Every row gives one point. The last column is the point's height on a tilted bowl or saddle (a function of degree 2), plus a little noise. Along how many of its main directions does it bend up, bend down or stay straight?

Points (9 x 3):
-6, 18, -27
-23, 18, -31
33, -62, 54
-30, 57, 19
18, 30, -31
-4, -23, -26
-3, 89, 54
-9, -33, -25
15, -6, -25
Directions: 1 up, 1 down, 0 straight

Points (15 x 4):
22, -5, 14, -12
-22, -30, -15, -30
23, 12, 16, -19
-8, 1, -4, 3
-36, -8, 44, 47
18, 3, 12, -8
-7, 43, 14, -19
-26, 75, -8, -61
9, 95, -26, -65
32, -40, -41, -27
40, 5, -56, 40
35, 17, 29, -53
-7, 31, 24, -8
-35, -26, 0, -21
-17, -19, 17, 11
Directions: 1 up, 2 down, 0 straight

Points (22 x 5):
50, -14, -15, -20, 33
55, -49, 20, -12, 46
-2, -60, -26, 1, 36
49, 18, -8, -5, 8
57, -25, 35, -20, 42
63, 0, -23, -8, 7
14, 95, -12, 7, 79
-40, 14, 13, -31, 17
1, 65, -81, 21, 22
-56, -5, 33, -8, -33
78, 3, -30, 17, -26
18, 39, -19, 12, 17
21, 7, 15, 49, -33
2, 0, -25, 39, 7
7, 44, 0, 12, 27
-57, -3, -9, -65, 6
3, 7, 20, 18, -13
-60, 25, -41, -7, 17
8, 46, -8, -61, 62
-4, 29, 5, 51, 5
10, -23, 22, -54, 67
11, -22, 25, 4, -11
Directions: 2 up, 2 down, 0 straight

Points (21 x 5):
-60, -12, 36, 21, -16
27, -15, -65, -16, 18
6, -60, 33, 46, -42
39, -49, 10, 30, -13
15, -34, 4, 5, -12
16, -1, 25, 39, -22
-42, -22, 42, -16, -24
-4, 6, 12, 63, -21
-37, 10, 3, -9, -26
20, 22, -1, -29, -26
-17, 32, -17, -49, -50
48, 75, -2, -64, -82
-24, -24, -1, 39, -23
0, 39, 16, 16, -22
9, 74, 22, -15, -49
68, 49, -43, -30, -9
53, 13, -8, -8, -5
-55, 6, -12, -21, -39
34, 59, 14, -38, -56
23, -50, -52, -23, 11
-68, -1, 4, -39, -47
Directions: 1 up, 2 down, 1 straight

Points (46 x 7):
-19, -32, -16, 3, 35, 59, 4
-5, -30, 19, 19, -11, 16, 20
46, 65, 39, -6, 0, -18, -11
9, 37, -38, -15, 5, 26, -32
-16, -24, -22, -34, -27, -21, -17
-31, -18, 0, 52, 6, -31, 11
-42, 63, -36, -28, 17, -40, 17
-33, -1, -5, 30, -17, 45, 7
39, 40, -26, -28, 8, -4, -25
71, 7, 35, -30, -33, -2, 9
-19, 7, -36, -21, -26, -6, -14
-10, 10, -7, 21, -24, -15, 1
21, 38, -38, 11, -28, 24, -36
6, 64, -30, -18, 0, -5, -21
24, -23, 69, 26, -10, 28, 31
-28, 47, -7, -21, -42, 8, -16
14, -24, 32, 21, 13, -3, 12
-11, 13, 5, 25, 71, 15, -35
-46, 23, -2, -26, -22, 18, -12
6, 13, 35, -15, 47, 3, -14
-26, 16, 27, -8, -32, 40, -11
68, 14, 86, -28, 9, -74, 26
15, 60, -3, 17, -25, -28, -13
-1, -48, -18, -40, 31, 4, -34
-15, -11, -24, 76, 10, 16, 5
-16, 14, 51, -41, -6, 22, -12
-95, 4, 41, -18, -13, -8, -34
-47, 31, 30, 36, 29, -26, -8
-16, -12, -1, -47, -34, 31, -11
-16, -11, -29, -20, 21, 14, -17
51, 27, -21, 38, -30, -64, -21
23, 12, 8, -10, -22, 20, -1
17, 19, -26, -51, -15, 33, -17
13, 6, -56, 14, 46, -12, -60
-2, -13, 62, -29, -6, 21, -3
-79, -19, -7, -7, 39, -22, -9
-34, -31, -41, 41, -67, -23, -16
-36, 12, 11, 5, -17, 66, -6
-22, 45, 9, -19, -21, 6, -9
-6, 4, -36, 13, 18, 24, -20
2, 81, 27, 55, 33, 41, -95
-53, -14, -5, -15, -15, 6, -8
-4, 41, 13, 1, 22, -10, -10
59, -4, 11, -3, 14, -18, -13
-19, 16, 35, 41, -47, -10, 3
-14, -1, 57, 11, 19, 14, -2
Directions: 1 up, 3 down, 2 straight
